Each row of a before or after table is a point. The points were changed in one or more steps. Then noise was added and the rows were shuffled. The steps act on columns, c1 being the first. What was done? A step turns or swaps two columns, mirrors them in a line or flattens them onto one, adds a multiple of one to another, or multiplies or shifts one. Angles are multiples of 10 degrees, from the lower column toward the higher: turns from -170 to 170, lines from 10 to 170 but not 90. Use the fewest steps. Two steps may share a column if one is a turn and the other turns, adds or multiplies; they go together, in the order done. Otherwise the lowest column goes first.
In the rows, zero is written as 128.

Before (10 x 2)
[[136 150]
 [146 183]
 [185  89]
 [ 71 186]
 [149  73]
 [ 96 115]
 [ 86 149]
 [173  86]
 [155 113]
 [ 56 133]]
After (10 x 2)
[[158  96]
 [109 151]
 [193  99]
 [114 109]
 [ 86 184]
 [164  56]
 [165 129]
 [101 183]
 [ 93  84]
 [128 186]]
Steps: turn c1 and c2 by 160 degrees

Before (14 x 3)
[[222 126 174]
 [134 145 120]
 [149 197  98]
 [ 82 208  83]
 [134  90 123]
 [ 72 158 128]
 [ 47  91  77]
 [181 139  78]
 [152 168 155]
 [ 95 137 146]
 [139 168 164]
 [188  82 149]
 [ 94 163 168]
 [115  94  94]]
After (14 x 3)
[[ 58  81  79]
 [145  92 126]
 [129 168 166]
 [ 67 148 125]
 [ 87 154 166]
 [147 170 155]
 [135 198  98]
 [176 145  81]
 [137 147 125]
 [ 68 197  79]
 [221 144 173]
 [194  96 149]
 [ 89 137 146]
 [123  94  93]]
Steps: turn c1 and c2 by 10 degrees

Before (9 x 4)
[[ 51 136  92 153]
 [169 207 119  64]
 [152 143 166 128]
 [164 154 179 104]
 [ 72 144 180 166]
 [120 190  85 116]
 [144  74 165 102]
 [128 200  52 115]
 [ 97 101 140 187]]
After (9 x 4)
[[111 202  93 104]
 [187 155  85 137]
 [163 103 178 152]
 [ 94 149 141  67]
 [195 151  52 140]
 [149 111 166 125]
 [218 118 120 194]
 [121 186 180  90]
 [ 81  94 166 152]]
Steps: turn c1 and c2 by -70 degrees; multiply c4 by -1

Before (13 x 6)
[[154 169 114 104  73  88]
 [171 123 172 116  94 121]
 [164 124 106  59 103 130]
 [131 125 144  64 161 129]
 [125 213  45 166  72 128]
 [108 126 126 212 152 206]
 [ 74  78 123 209 160 190]
 [118 139 119 149  98  88]
 [109 117 196 107  99 161]
 [ 79  59 122 192 192 192]
 [ 73 122 151 146 176 163]
 [153 146 152 148 154 133]
 [160 185  90 166  51  92]]
After (13 x 6)
[[156  66 111 104 155  87]
 [ 71 157 154 148  94 164]
 [128 146 145  67 101 128]
 [162 116 109  58 151 129]
 [ 75 186 119 208 126 188]
 [155 124 154 151  93 134]
 [162  41  91 165 168  94]
 [ 79 220 119 191 106 190]
 [109 140 129 210 109 203]
 [168 116 170 113 160 117]
 [119 104 120 149 150  91]
 [127  23  45 169 134 127]
 [106 122 195 104 164 159]]
Steps: turn c2 and c5 by -150 degrees

Before (14 x 9)
[[188 171 120  42 141  38 163 134 137]
 [124 105 191 150 206 148 136 197 128]
 [188 110 147 145  95 115  82 152 165]
 [124  83 138 188 110  96 104 116 170]
 [138 158  84 131 186  65 132 136 190]
 [128 145 100  35  65  83 144 108 209]
 [165 138 170 126 104  82 170 123  93]
 [128  65 128 132 169 154  79  81 101]
 [101 129 233 190 125  24 245 151 118]
 [162 160 187 121 114  75  98 129 105]
 [140 137 137 103 154 112 120 193 107]
 [158 208  82  87  63 189 196 124 196]
 [108 109  81 153 135  95 138 108  73]
 [167 121 128 119 185 124 185 187 122]]
After (14 x 9)
[[109 110  82 153 125  99 138 107  74]
 [128 147 104  36  55  83 140 106 210]
 [166 139 170 126  94  82 169 121  92]
 [128  65 128 132 157 153  79  82 100]
 [160 159 186 120 105  75  97 128 105]
 [141 160  84 134 177  62 132 135 189]
 [186 109 142 147  85 114  83 152 166]
 [191 170 119  42 128  35 161 137 138]
 [ 99 129 233 189 119  25 245 151 118]
 [123  85 142 187  98  95 103 116 170]
 [160 210  82  88  52 188 196 123 194]
 [125 106 190 148 197 149 134 196 129]
 [169 120 131 120 176 123 185 189 124]
 [139 138 134 103 143 114 120 190 108]]
Steps: shift c5 by -10

Before (8 x 11)
[[123 136  88 134 107 162  90  76 180 114 226]
 [136 174  87 106 113 173 103 143 113 204  54]
 [141 149 154 149 170 170  96  53 209 103 187]
 [149 200 136  89 111  91 111  94  94  92  58]
 [118 132 126 168 109 113  93 178  81 164  84]
 [115 182 134 104  81  93 164 143 148 112  30]
 [211 144  71 104 133 134 146 145 117 146  41]
 [107 155 101 163 157 211 122  54 163  62 194]]
After (8 x 11)
[[119 102  75 168 149 124 103 181  81 164  85]
 [117 110  84 104 122 120 193 146 146 114  35]
 [142  89 105 152 210 154 113  54 208 105 188]
 [121  96  35 133 145 130 104  75 182 115 225]
 [106 104  53 163 197 190 143  54 165  60 197]
 [134  80  35 108 153 192 138 142 115 204  55]
 [211 127  17 104 176 162 153 146 115 149  40]
 [150  65  86  91 151 113 160  96  96  91  56]]
Steps: mirror c2 and c7 in the line at 70 degrees; shift c3 by -50; shift c5 by 40; add -0.3 times c11 to c6

Before (14 x 12)
[[153 146 185 179 104 172 156 145 144  88 179  73]
 [150 186 137 153 164 160 100 137 117  95 135  80]
 [ 99  76 120 122 149 135 110 152 120 191 128  60]
 [179  85  17 140 129 167 162 124 227 162  95 114]
 [162  89  94  96 113 206 116 154 223 106 128 100]
 [138 159 113 111  95 165 146 123 188 167 104 104]
 [ 81  91 128 109 115 150 126 103 119 116  66  40]
 [120  70  87 148  98 136  77  79  85 160 169 130]
 [173  70  70  77 163 181 173  75 213 164 120 111]
 [ 93 189 139 169 110 175 148 152  88  69 186  21]
 [ 94 118 100 115 131  54 120 124 120 121 146 102]
 [ 91 162 173 218 139 154 131 143 123  73 153  91]
 [105 112  65 111 146 179 129  99 232 158 140 117]
 [ 77 123 117 126 134 141 146 153  68 121 134 132]]
After (14 x 12)
[[111 118 101 113 120  85 123 154  68 132 144  99]
 [125 119 118 124 127  86 148 186 166 136 132 132]
 [129 156 131 107  89 199 146 115 132  88 102 104]
 [165  92 106  96 102 253 115 112 151 151 126 100]
 [103  72  60  79 132 227 171  62 132  93 120 114]
 [146 184 116 155 162 134 101 111 161 161 135  78]
 [123 161 161 221 163 134 130 168 153 185 152  91]
 [135  74 112 121 145 126 111 164 138  65 128  60]
 [151  84  31 139  72 234 162  79 113  91  96 114]
 [ 83  92 135 109 116 130 129 156 152 140  70  41]
 [ 81  72 109 149  83  96  74 110 152  96 167 127]
 [131 191 146 172 120 119 147 170 188 186 186  24]
 [ 93 112  64 112 112 242 129 133 119 100 141 118]
 [154 147 192 180 139 163 156 114 159 168 177  72]]
Steps: turn c1 and c8 by -60 degrees; turn c3 and c5 by 30 degrees; mirror c6 and c9 in the line at 30 degrees; multiply c10 by -1

Before (10 x 14)
[[123 105  90  72 161 146 151 116 123  78 119  99 148 139]
 [129 182 179 119 124 141 168 120 174 130 114  92 129 162]
 [149 182 139 133  52 143 140  83 107  74 144  83  91 200]
 [ 75 217 129 164 113 176 227 152  93  94  81 130 127 184]
 [130 125 151 188  77  48  84  26  92  39 181  92 125 173]
 [114  59 130  54 168 119  95 131 146 157 175 185 127 118]
 [173 141  40  96 144 105 101  79 107 136 136 126 121 201]
 [115 139  52 120 195 130  78  72  22  52 115  76  93 151]
 [150 151 159  86 128 124 126 191  93  53 118  66 164  83]
 [ 23 100 108 128 140 115 142 125 154 117  45 161  94  92]]
After (10 x 14)
[[132 130 149 133 118  46  84  10  94  44 180  60 129 179]
 [ 76 222 124 191 115 178  58 147  94  92  82 120 131  43]
 [115 138  48 124 210 126 113  65  22  51 119 140  92 180]
 [131 185 183 128 156 146  91 113 171 127 111 103 132  95]
 [144 154 156  79 178 122 171 178  97  51 114  86 161 113]
 [ 24  99 112 117 103 112 162 115 152 116  43 162  97 109]
 [171 144  39  81 141 108  62  74 110 139 141 139 123 169]
 [149 185 139 144 110 143  55  72 108  79 147  34  89 127]
 [114  55 127  47 111 115 147 116 144 155 172 198 123 160]
 [121 101  91  81 179 146 117 103 122  76 116 135 158 106]]
Steps: add 0.7 times c6 to c4; turn c5 and c12 by 50 degrees; mirror c7 and c14 in the line at 130 degrees; shift c8 by -10

Before (9 x 18)
[[100 110 100  76 119 147 145  63 187 156 113 170 123 155 118 102 191  99]
 [110 127 166 161 134 106 116 161 106  94 172 159  68  65 124 165 107 147]
 [157 159 175 162 161 148  66 113 186 117 111 171 103 131 103 137 153  98]
 [128 160 155 158 103  83 132 171 140 115 164 139 104  56  72 123 108 122]
 [ 81  98 104  97 134 112 153 104 199 146 108 140 154 131 155  94 126 154]
 [124  97  83  82 127 182 115 118 175 154  91 152 142 168 109  87 160 122]
 [102 138 124 119 102 104 119  99 110  97 141 140 131  87 132 112  90 129]
 [137 113 109 114  98 122 147  95 153 168  97 126 143 160 137 112 169 139]
 [129 155 167 173 142  98  48 165 155  83 140 165 119 137  57 178 176  92]]
After (9 x 18)
[[136 112 109 115  97 121 148  94 153 168  96 127 143 159 139 104 170 138]
 [156 159 176 163 160 148  66 113 185 117 109 171 104 129 104 163 155  99]
 [ 99 108  99  76 119 147 145  60 187 156 111 170 124 155 116 111 192  98]
 [128 156 167 174 141  98  45 167 156  84 140 164 121 138  58 250 175  92]
 [102 137 124 120 102 106 119  99 110  96 140 140 131  86 130 109  89 128]
 [111 128 165 160 134 107 116 161 105  92 172 159  68  66 123 169 108 147]
 [ 81  97 102  99 136 112 151 105 197 145 107 140 154 131 156  67 126 154]
 [123  97  83  84 127 181 115 117 175 153  91 151 141 170 111 103 159 121]
 [129 159 156 159 105  85 132 170 142 115 165 139 106  54  70 182 108 120]]
Steps: add -1 times c15 to c16

Before (12 x 20)
[[157 148 191 105 188  97 168 136 164 173 134 143 169 249 101 130  88  97
   97 121]
 [ 90 136 111 174  97 186 125 113 101 146 103 128 193 128 154  80  76 119
   88 113]
 [136 153 152 112 153 122 149  81  88 116  77 113 153  62  89 203 100 141
  129 100]
 [182 164 157 136  94 188 236  89 136  99 159  77 157 110 103  46  66 130
  118 117]
 [135 157 181  80 200 150 187 115 106 128 120 122 101  91 121 121  67 193
   67 174]
 [ 94 121 138 162 148 137 203 185 122 150 142  55 136 225 132 173  71 127
   62 130]
 [127 150  71  62 214 179 155 100 146 113 101 117 147 171 161 159  78  94
  142 103]
 [ 98 169 115 195 115 113 113  38  86 113 164 164  89 138  82 109  32 124
  147  73]
 [178 132 129 148 135 140 150 103 193 165 127 122  47  99  90 215  79 137
  118 120]
 [165 193  86 170  51 106 109 158 175 168 161 169  70 124 138 120  63 179
  123 129]
 [120 139 145 148 144 180 139 149 184 149 150  93 162 170  85 238  78 100
  177 117]
 [143 104 162 103 157 117 156 112 141  79 174 103 161 108  92 103 105 143
   96  56]]
After (12 x 20)
[[177 129 130 149 133  80 149 104 193 167 129 122  46  99 125 215 141 123
   65 118]
 [125 151  70  63 214  77 153 101 145 104 101 116 146 169 128 157 180 100
  186 101]
 [ 95 122 138 162 148  73 204 184 120 148 142  54 135 225 193 172 138 122
   96 129]
 [ 90 136 112 174  97  75 124 113  98 141 103 129 193 127 174  81 184 113
  145 114]
 [118 140 146 148 144  79 140 148 185 137 152  91 163 169  68 236 183  94
   90 117]
 [183 162 158 135  95  64 234  90 134 100 161  75 155 111 127  47 188 141
   84 117]
 [135 151 149 113 155 100 148  82  88 120  77 113 155  64 116 201 120 144
   71 101]
 [136 159 179  81 200  66 187 115 106 152 120 122 101  92 184 123 149 188
   85 172]
 [164 194  86 171  53  58 108 159 176 183 161 169  72 125 134 119 107 162
  142 129]
 [144 105 162 103 157 105 157 115 139  87 173 104 162 108 144 103 117 160
   56  57]
 [157 150 191 105 188  92 168 136 163 158 135 143 171 252 149 132  93  83
   71 122]
 [ 99 170 113 197 116  31 114  37  86 114 162 164  89 142  94 109 112 128
   69  73]]
Steps: swap c6 and c17; turn c10 and c18 by -20 degrees; turn c15 and c19 by 70 degrees; multiply c19 by 1.6

Before (14 x 24)
[[141 107 228 143 136 118  91 110 134 150 134  60 137 156 148 142 206 113
   95  84 148 113 109 109]
 [ 69 167 168 154  78 123 198 160 127  79 160 155 155 122 150 133 137 108
  185 145 151 153 138 160]
 [147  99  79 211 217  99 172 155 111 149 200 142 171  67 109  68 170 128
   75  84 201 218 194  68]
 [110  79 131 139 173 124  99  97 124 210  87  59 201 177 169  93 170 172
   95  60 178 194  89 121]
 [113 133 172 110 123 150 201 150 164 127 145 138 121 155  96 211 160 142
  119 113 141  91 145 147]
 [117  89 187 137  46 122 161  86 151 108 117 144  93 166 122 219 146 111
  130 133 121 143 139 110]
 [112  87 162 173 111 149  82 112 137 161 135 128 100 164 142 136 198 186
   67  81 112 112  75 113]
 [110 143 178 157  95 153 206 135 101 124 162 142 130  92 129 187  85 103
   92 179 135 130 168 182]
 [135 123  94 152 165 112 124 169 112  89 191 122 200  68  92 116  87 121
  161 100 168 204 186 186]
 [154 167 134 182 128 136 157 185 146 139 142 161 185  71  71 126  98 119
  142 164 197 204 143 134]
 [ 95  70 203 148 184 151 100 110 166 196 130 102 137 125 161 156 208 163
  101  84 101 191 105 100]
 [162 122 155 161 206  84  95 114 114 210 118  51 141 163 179  77 126 217
  164  63 142 207  85 102]
 [ 97  85 211 107 105 140 168 162 104 107 101 180  98 128 118 158 118 101
  131 124 142 115 119 129]
 [153 121 137 159 193 133  76 160  83 176 125  74 139 233 190 107 183 129
  151  68 146 242  89 144]]
After (14 x 24)
[[165 120 152  51  91  85  97 116 113 208 120  49 183 165 175 128 127 219
  164  62 143 206  85 103]
 [112  84 135  92 102 125  98  95 125 210  85  60 179 176 172 194 170 172
   98  60 178 196  89 123]
 [ 95  69 207  76  98 150 101 109 169 196 128  98 104 122 159 141 206 165
  100  83 104 190 106 102]
 [156 169 135  85 158 136 157 190 148 139 143 159 137  71  72 178  97 121
  145 164 199 207 143 135]
 [140 106 225 112 129 114  89 110 130 151 137  61 119 159 150 138 204 110
   98  84 147 112 109 110]
 [117  91 190 175 195 123 160  89 149 109 116 143  33 164 126 105 145 113
  129 138 119 142 137 110]
 [111  88 162 104 169 144  82 108 136 161 142 128 117 165 145 103 196 186
   67  82 109 112  75 113]
 [145  97  77   9 115  97 169 157 108 148 198 148 195  70 107 159 170 129
   72  85 202 223 193  66]
 [ 70 167 170 141 184 128 200 162 129  77 161 159 127 125 152 154 136 107
  182 143 149 158 137 162]
 [150 122 136  62  99 129  72 162  79 177 124  75 150 233 188 134 185 131
  148  69 147 240  89 144]
 [ 92  86 215 156 131 137 168 161 105 107 100 180  92 129 116 101 119  99
  134 124 141 116 121 129]
 [132 123  92  85 114 110 125 169 109  86 188 121 155  70  96 198  88 124
  159  99 169 204 187 186]
 [117 130 173 139 117 148 203 151 167 131 145 136  45 157  97 138 157 142
  119 115 141  90 145 146]
 [106 144 174 127 173 155 203 134  98 123 163 144  69  91 130 143  84 104
   95 176 136 128 165 180]]
Steps: turn c4 and c5 by 140 degrees; turn c13 and c16 by 80 degrees

Before (13 x 32)
[[166 118 173 108 163 158  71  88 125 110 199 105  96 192 114 181 108 111
   85 180 145 201 120 182 154  95  49  88 106 139  89  85]
 [104 133 153 125  98 117 104 157 170 171 141 149 181  96 172 128 116 160
  107 177 168 134 148 100 161  78 141 138 152 135 104 104]
 [ 78 135 136 138 125 140  93 127 181 184 137 132 191  85 158  93 198 140
  149 117 125 140 163 154 125 121 139 131 112 121 119 114]
 [100 124 180 139 150 131  88 173 143 164 101 114 201  92 144 132 124 128
   83 142 147 130 178 135 176 130 120 117  93 131 124  91]
 [ 89 136 188 108 124 147  44  66 115 137 180 141  96 132  78 173  78 131
  120 138 124 159  81 146 101 117  74 136  71  82 135  88]
 [166  95 209  80 124 143 123 180 101  18 167 111 167 108 164 118 101 164
  121 208 164 123 178 165 151 170 165 141 157 170 140 127]
 [154 114 210 128  65 142 106 203 121   7 136  91 154 148 134 114 102 106
  124 202 205 162 188 102 110 161 160 147 237 195 122 149]
 [120  89 163 139 157 134 113 158 153 191 107 135 204 105 200  73  89 148
   84 141 129 117 151 130 129 137 142 152 118 127 116 144]
 [ 83 117 127 159 175 123  98 144 117 127 112 148 211 100 152 114 145 148
  104 131 145 115 146 132 146  81 152 187 114 162 117 131]
 [151 103 202  99 166 162 107  75  74 155 227 155 119 176 116 198 121 132
  100 125 196 167 112 148 121 117  54  66  70  84 135  89]
 [ 91 117 174 150 100 110 124 129 195 191 102 162 189 117 118 125 144 168
  119 132 125  82 109 112 145 133  89 135 133 148 118 120]
 [103 162 187 125 167  89 108 155 165 168 128 147 176  91 145  98 122 139
  143 123 129  98 153  92 147 105 124 144 123 137 102 156]
 [123 122 217 128  98 122 163 154  80  52 168  77 142 131 155 123 100 122
  125 181 163 171 150 140 160 175 169 176 161 170 118 122]]
After (13 x 32)
[[116 149 174 107 162 157  72  89 127 127 199 105  95 191  84 182 110 111
   85 182  62 202 120 161 154  94  48  88 105 139  88  85]
 [161  96 180 141 150 131  86 173 143 111 103 114 201  92 136 133 122 128
   84 141 129 131 179 144 177 131 119 116  93 131 123  91]
 [144  80 187 126 168  90 110 156 165 147 128 146 176  90 163  98 121 139
  144 123 158  98 152 111 146 108 124 144 122 138 101 157]
 [151  71 175 149  99 110 122 129 197  97 102 163 190 116 132 125 143 167
  120 132 162  82 108 110 145 133  90 137 133 146 118 122]
 [150 117 189 109 122 146  45  65 115 133 179 140  96 134  78 173  77 130
  122 140 167 159  81 109 101 116  76 136  71  82 133  89]
 [170 248 209 129  66 143 106 202 121 156 136  93 154 148 152 114 102 107
  126 203  72 162 188 113 111 160 158 146 236 194 121 150]
 [158 200 218 128 100 118 165 154  80 148 167  78 142 131 142 121  98 120
  127 182 143 171 150 154 159 176 169 175 162 170 117 123]
 [164 112 200  99 167 160 106  74  73  96 228 156 119 177 106 197 120 132
   98 124  23 168 110 136 121 117  56  66  72  82 136  88]
 [131 242 208  80 124 143 124 181 101 135 168 111 165 106 133 118 100 166
  121 208  85 123 179 180 151 169 165 141 158 169 141 127]
 [158  71 136 139 123 141  94 129 179 115 137 131 191  84 135  92 197 140
  150 119 169 141 162 168 125 122 139 131 113 121 118 112]
 [169 131 127 158 173 122  97 144 117 117 115 149 211  99 147 113 146 148
  103 133 191 117 146 145 146  81 152 188 115 162 117 132]
 [133  80 163 139 156 135 112 160 154  69 107 136 205 105 184  73  88 148
   83 140 149 117 151 176 129 137 143 152 118 126 118 144]
 [174  87 153 125  96 117 103 158 168 117 141 149 181  95 180 128 118 160
  108 177 128 134 149 135 159  79 142 138 154 134 104 104]]
Steps: turn c1 and c21 by -130 degrees; add 0.7 times c28 to c21; turn c2 and c10 by 110 degrees; turn c15 and c24 by 40 degrees

Before (12 x 48)
[[117 114 138 127 123 129 122 128 127 143 157 138 133 125 117 135 106 121
  116 114 114 122 135 132 151 116 149 147 121 109 135 157 145 128 129 123
  133 139 117 126 121 107 136 136 116 140 122 119]
 [127 116 123 118 132 116 126 127 115  99 129 140 130 142 131 129 115 126
  133 115 144 121  90  99 150 174 129 121 119 128 108 119 100 129 126 110
  150 106 110 163 135 128 127 114 133 124 155 117]
 [163 111 113 138  91 118 135 127 130 103 145 131 176 123 131 122 151 138
   97 113 116 151 106 133 150 128 151 119 125 143 143 121 174 121 126 127
  136 117 129 123 128 117 121 144 117 130 153 115]
 [126 132 133 139 141 115 141 129 115 108 105 142 130 118 123 135 151 133
  112 141 127 138 106 109 137 138 137 140 129 108 142 126 103 123 135 121
    7 137 117 134 141 115 129  84 101 127 157 121]
 [123 107 146 147 138 114 123 128 122 158 151 115 130 167 128 102 141 126
  127 123 110 146 131 141 141 158 135 130 128 136 127 129 138 130 131 128
  148 105 124 124 147 121 128 141 125 144 140 124]
 [119 125 138 117 130 114 127 109 112  99 141 128 131 122 123 139 149 123
  131 149 152 124  91 136 147 117 141 114 141 140 139 129 104 135 133 116
  151 129 114 122 116 134 121 140 129 126  83 112]
 [130 110 131 124 141 127 176 133 113 148  70 115 124 138 132 130 115 137
  133 115 123 132 106 145 146 122 137 140 132 105 145 134 110 130 130 127
  137 141 108 118 131 108 119 128 126 124 153 118]
 [145 125 137 123 135 110 144 132 116 108 137 135 137 136 128 126 130 123
  101 163 117 129 108 126 141 123 128 129 135 108 124 144 127 119 135 123
  143 142 123 122 113 136 139 143 120 141 103 116]
 [117 111 125 146 124 126 122 131 166 113 141 138 143 126 114 136 149 141
  117 119 136 128 137 136 137 119 149 130 139 110 144 125 133 135 148 124
  148 118 108 128 111 109 136 139 125 126 156 122]
 [122 122 139 146 134 134 127 126 138 100 136 131 121 121 125 126 144 138
  135 115 124 129  90 122 138 123 144 126 126 104 146 121 113 132 132 118
  144 140 128 116 134 131 125 137 132 137 153 125]
 [117 137 142 135 134 128 122  97 122 103 128 130 133 127 130 133 131 123
  130 125 127 121 119 137 147 117 131 125 132 106 124 127 132 135 124 133
  148 132 124 154 156 105 124 145 115 132 148 118]
 [121 139 113 146 111 125 136 129 118 112 142 130 127 119 128 129 108 139
  117 152 124 127 117 128 107 128 131 118 119 115 146 123 130 135 140 135
  108 134 128 124 119 130 120 135 128 141 119 106]]
After (12 x 48)
[[117 114 138 127 123 129 122 128 126 112 157 133 133 125 117 135 106 121
  116 114 114 122 134 132 151 116 149 147 121 109 136 157 145 128 129 124
  133 139 117 126 139 107 136 136 116 140 122 119]
 [130 110 131 124 140 127 176 133 113 119  70 127 124 138 132 130 115 137
  133 115 123 132 106 145 146 122 137 140 132 105 145 134 110 134 130 127
  137 141 108 118 115 108 119 128 126 125 153 118]
 [163 111 113 138  91 118 135 127 130  73 145 127 176 123 131 122 151 138
   98 113 116 151 106 133 150 128 150 119 125 143 143 121 174 107 126 127
  136 117 129 123 131 117 121 144 117 130 153 115]
 [117 137 142 135 134 129 122  96 122  73 128 101 133 127 130 133 131 123
  130 125 127 122 120 137 147 117 131 125 132 106 124 127 132 150 123 134
  148 132 124 154 125 105 124 145 115 132 148 117]
 [119 125 138 118 130 114 127 109 113  69 141 139 132 123 123 138 149 123
  131 149 152 123  91 136 147 117 141 114 141 140 139 129 104 149 133 116
  151 128 114 122 131 134 121 140 129 126  83 111]
 [122 122 138 146 134 134 127 126 138  70 136 121 122 121 125 126 145 138
  135 114 124 129  90 122 138 123 145 126 126 104 146 121 114 140 132 117
  144 140 128 116 130 130 125 137 132 138 153 125]
 [126 132 134 138 141 115 141 129 115  78 105 113 130 118 123 135 151 133
  112 141 127 137 106 109 136 138 137 140 129 108 142 126 102 113 134 121
    7 137 117 134 140 115 129  84 101 127 157 121]
 [127 117 123 118 132 116 126 127 115  69 129 119 130 142 131 129 115 126
  133 115 144 121  90  99 150 174 128 121 119 128 108 119 100 131 126 111
  150 106 110 163 138 128 127 114 133 124 155 117]
 [145 125 137 123 135 110 145 132 116  78 137 142 137 136 128 125 130 123
  101 163 117 129 108 126 142 123 128 128 135 109 124 144 126 100 135 123
  143 142 123 122 137 136 139 143 120 141 103 116]
 [117 111 124 146 124 126 122 131 166  83 141 143 143 126 114 136 149 142
  117 119 136 128 137 136 136 119 149 130 139 110 143 125 133 149 149 124
  148 117 108 128 140 109 136 139 125 126 157 122]
 [123 107 146 147 138 114 123 128 122 128 152 111 130 167 128 103 141 126
  127 123 110 146 131 141 141 158 135 130 128 136 127 129 138 134 131 128
  148 105 124 124 112 121 128 141 125 144 140 124]
 [121 139 113 146 111 125 136 129 118  82 142 136 127 119 128 129 108 140
  117 152 124 127 117 128 107 128 130 118 119 115 146 123 130 149 140 135
  108 134 128 124 132 130 121 135 128 142 119 106]]
Steps: shift c10 by -30; turn c12 and c41 by 100 degrees; multiply c34 by 3
